Every row gives one point. Two turns around zero, p and q, are shown by what they do to some points. Write where each new point lands after one turn and then the other. Backwards means that the second turn is done in reverse. Each puzzle has new turns, and all numbers are rounded.

Turn p:
[ 18 -12] -> [19 10]
[-57  -2] -> [-26 -51]
[39 15] -> [ 6 41]
Turn q:
[-42 -28] -> [-34 -38]
[ 5 38] -> [-5 38]
[ 37 -10] -> [38  0]
Where do these land?
q, then p: [26 37] -> [-30  34]
p, then q: [-17 -53] -> [ 47 -29]
p, then q: [-9 16] -> [-18  -5]

Turn p:
[-56 -44  49] -> [-56 -66   5]
[ 29  22 -19] -> [29 29  1]
[ 42 -11 -38] -> [ 39  21 -37]
[ 5 14 17] -> [ 7 -3 21]
[-20  19 -10] -> [-19  20   9]
Turn q:
[42 -6 33] -> [ -2 -30  44]
[-42 -43 -12] -> [-32  52  -9]
[-35   9  -4] -> [ 15  28 -17]
[ 35  40 -17] -> [ 18 -49 -18]
Where do these land?
p, then q backwards: [ 29 -29   0] -> [  3  39 -13]
q, then p: [-15  26 -24] -> [ 14  26 -24]
p, then q backwards: [-30 -51  32] -> [ 57  -1 -36]
p, then q backwards: [16 54 -8] -> [-33 -10  45]

Turn p:
[-80 -24  48 -29] -> [-83 -19 -50 -19]
[ -5 -54   9  37] -> [-26 -40  43 -15]
[  6  25 -24 -15] -> [ 24  12 -17  22]
[ 26  36 -20   1] -> [35 28  3 18]
[ 57  12 -23 -34] -> [ 69   4 -14 -10]
[-2 16 25 13] -> [-15  26   7 -10]
[ -2 -11 -15  29] -> [ -4 -11  28  16]
Turn q:
[ 34  29 -45  56] -> [-37  71  25 -12]
[ 14  27 -18 -50] -> [57 21 -6 -4]
[ 25 -19 -10  17] -> [-18  16   9  27]
[-13   0 -21 -30] -> [ 24   6 -30  -1]
[ 5 19 -4 37] -> [-27  18  19 -19]
[-27 -34  73 -12] -> [ -3 -85   7  11]
[-38 -21  25 -18] -> [  3 -47 -25  -3]
Where do these land?
q, then p: [-38 -39 -14  21] -> [-17 -32  -4  47]
q, then p: [ 30 -50  17  -1] -> [-32  -3  52   3]
p, then q backwards: [17 32 21 16] -> [ 23  27 -26   9]
q, then p: [-19 -10  14 -17] -> [ 11 -27   9  -2]
q, then p: [-10 -24 -43 -22] -> [26  5 17 45]
p, then q backwards: [20 91  6  3] -> [ 47  17 -78 -14]
